Rows are points. Any point is a mix of the corners, with weights that add up to 1. It lies inside the corners' shape when no weight is negative. Is each point inside? If not, which corners have a negative weight?
In the rows, zero is written as 128.

Corners:
(1): [131  86]
(2): [156 168]
(3): [ 80 164]
Points:
[127 144] -> inside
[136 162] -> inside
[150 111] -> outside (3)
[144 104] -> outside (3)

Corners:
(1): [124 137 105 157  96 179]
(2): [161 182 150 104 147 105]
(3): [ 98 109 163  91 131  94]
(4): [123  75 146 154 179  99]
(5): [ 99  86 158  92 131 179]
(6): [102 140 102 205 178 164]
(7): [121 103  58 142 145  92]
Points:
[127 120 151 126 153 129] -> outside (7)
[112  77 128 121 146 100] -> outside (2, 6)
[107  99 145 109 130 167] -> inside
[106 121 101 149 129 147] -> outside (2, 4)
[113  93 131 147 151 130] -> outside (2)
[130 136 104 144 141 119] -> outside (5)
[117 120  92 155 147 126] -> inside
[139 149 167  94 133 117] -> outside (6, 7)

Corners:
(1): [156 166 102 163 171 172 135 123 119  81 115]
(2): [ 81 159 163 153 100 146 177 132  87 118  64]
(3): [130 124 136 144 148 138 141 112 189 145  61]
(4): [135 127 159 119 163 121 136 127 186  91 153]
(5): [107 100 126 101 150 149 106 189 188 132 116]
(6): [140  72 110 120 107 175 118 122 116 138 134]
(7): [ 66 164 160 128 119 120 138 104 141  79 114]
(8): [103 149  96  92  83  73 173 111  85  96 154]
(9): [191 133 122 135 125  73 100 155 180 121  90]
(10): [121 128 124   7 134 106  82 121 128 152 134]
(11): [141 134 137 137 171 197 120 119 161 151 158]
(12): [136 144 101 141 177  54 153 126  86  64 152]
Points:
[130 127 121 119 136 138 129 136 139 130 108] -> outside (4, 7)
[129 129 128 117 125 127 130 136 151 120 115] -> outside (12)
[125 133 126 112 164 147 118 137 134 113 136] -> outside (3, 8, 9)
[118 141 128 122 131 122 141 123 137 107 119] -> inside
[125 143 130 106 141 105 128 132 140 112 121] -> outside (6)
[128 136 122 135 152 106 144 124 127 103 117] -> inside
[109 142 122 116 109 113 155 122 109 109 124] -> inside
[157 128 131 162 174 154 132 137 162 110 126] -> outside (7, 8, 10)
[132 129 128 114 149 149 122 123 142 131 138] -> inside

Corners:
(1): [132 143 145  92 157 178 134  90 111 131 118 148 132 124 110 182 119 109]
(2): [113 117 111 108 159 129 138 150 210 175 147 126 142 122 119  47 118  96]
(3): [ 92 126 133 146 142  59  95 166 106 135  81  64 158 110 121 104 154 171]
(4): [ 97 137 104 123 122  78 114 137  87 148  73 139 135 126  98 135 121 126]
(5): [167 135  80 129 160  81 178 146 114 154  66 115  90 108 107 113 118 110]
(6): [126 109 143  96 123 151 124 112 101 130 116 153  98 108 132 174 125 125]
(7): [158 130 155 121 136 138 128 147  93 101 127 166 117 110 249 185 125 147]
(8): [112 140  71 111 123 107 107 136  94 150 124 118 126 113 112 138 129 125]
(9): [170 168 128 201 181 152 187 102 132 182 123 129 121 144  60 105  19 101]
(10): [113  79 158  75 137 119 210 155 115  88 113 133 115 122 157 167 117  88]
(11): [116 114  66 104 132  96 103 143  85 107  90 138 133 100 160 104 152 166]
(12): [157 161 120 199 166 110  98  44 185 140 124 103 158 152  62 159 114 134]
(13): [143 104 146  92 109 166 163  95 140 114 113 155 165  81 189 185 145 118]
(14): [118 143 114  81 111 108 140  65  86  97 117 153 113 107 131 172 150 117]
(15): [115 117 102 120 164  99 153  68 190 150  99 113 134  94  89 148 129  84]
(16): [130 147 160 123 143 113 127 183 101  86  91 160 156 110 113 173 142 186]
(17): [114 109 147 121 137 121 136 199 122  95  87 106 147 103 105  72 109 120]
(18): [148 139 101  95 138  93 115 157 106 140 105 142 126 111 140 130 101 164]
(19): [124 104 158 108 158  75 169 142 133 147 122 139 153 112 112 129 126  94]
Points:
[136 123 127 119 149 131 137 144 121 134 112 134 134 104 140 130 124 128] -> outside (4, 10, 12, 14, 18)
[130 129 136 129 139 112 134 117 124 123 118 140 142 122 134 144 122 139] -> outside (1, 5, 8, 15, 17)
[131 133 106 126 132 112 134 112 112 136 101 128 124 113 125 146 115 124] -> outside (1, 2, 16, 19)
[135 128 127 114 152 121 147 133 130 130 115 139 129 116 115 135 115 118] -> outside (3, 4, 13)
[124 129 133 128 150 111 130 114 139 127 111 119 134 123 110 148 132 117] -> outside (9, 11, 13, 18)
[129 132 114 123 142 114 134 130 112 136 111 133 131 115 126 135 116 126] -> inside
[127 117 120 120 148 115 150 119 154 157 113 117 137 113 105 125 114  98] -> outside (7, 11, 14, 16)

Corners:
(1): [120 159 168 131 162 127 121  99 102 134  90 136 128  89  64 160 175 132
 131 163]
(2): [ 71 132 167 138 172 129  48  98 171 114 110  95 144  91  84 152 114 125
  88 164]
(3): [111 156 153 146 156 153 138  88 167  94 129 163 102 136 123 123  81 193
 100 153]
(4): [ 90 171 126 186 135 124  36 147 156 130  99 143 127 162 109 108 125  96
  70  93]
(5): [130 122 135 154 133 126  78  80 140 129 137 126 154 140  98 148 102 119
 174  94]
(6): [131 129 120  88 164  84 106 102 111  98 111 125 146 120 150 131 175 152
 162 138]
(7): [111 112 120  79  97 131 114 139 106 109 135 118 101 175 128 109 104 130
 108 121]
(8): [110  95 105  97 172 118 143 106 128 111 113 121 117 148 121 123 133  80
 102 174]
(9): [136  97 173 100 127 144 137 127 171 113 135 133 114 120  90  63 200 189
  64  96]
(10): [117 169 147 192 127 112 100 112 163 116  97 131  98 139 145 180 136 101
 102 116]
(11): [197 186  99 178  91 154 133  40 113 122 118 180 121  46  97 138 165 155
 104  77]
(12): [143 171 193  95 138 119 130 126 107  90 132 147 139 100 129 177 111 144
  48  87]
(13): [144 137 120 153  99 117 150 111 171 152 110 141 139 117 137 113 114 112
 130 133]
(14): [180 172  86 106  89 107  92 174 154  77 140 152 152 100 138 125 124  77
 128  97]
(15): [102 129  90 144 134 141 152 131 110 126 184  83  99 146 110 170  92 128
 128 108]
(16): [128 108 160 126 161 134 127 162 144 131 119 105  74 154 151  86 141 157
 139 168]
(17): [108 100 140  84 133 136 137 171 155 115  87  88 161 215 165 111 101  80
  77 129]
(18): [109 100 176 204 146 150 156 140 152 123 113 108  80  43  97 114 125 192
 177 125]
(19): [105 191 144 100 119 154 133 161 171  81 145 116 121 107 129 121  94 120
 107  61]
(20): [142 112 145 111 119 132 181 115 144 103 139 129 149  82 171  90 175 108
 106 146]
(21): [160 107 139  94  86 150  82 143 143 123 141 160 181  99 165 182 120 104
 122 111]
Points:
[123 136 132 143 126 134 103 125 146 124 120 126 122 123 114 135 125 134
 135 120] -> outside (8, 12, 20)
[132 140 141 127 128 131 116 115 132 113 133 132 133 118 122 146 119 130
 113 109] -> inside
[130 148 138 150 129 132 120 111 144 115 119 135 116 117 125 140 130 133
 110 117] -> inside
[124 129 132 137 131 130 112 118 145 119 122 125 130 122 121 125 129 125
 129 122] -> outside (12)
[130 143 142 139 120 138 124 130 145 119 128 129 122 119 121 131 120 132
 109 116] -> outside (6, 8)
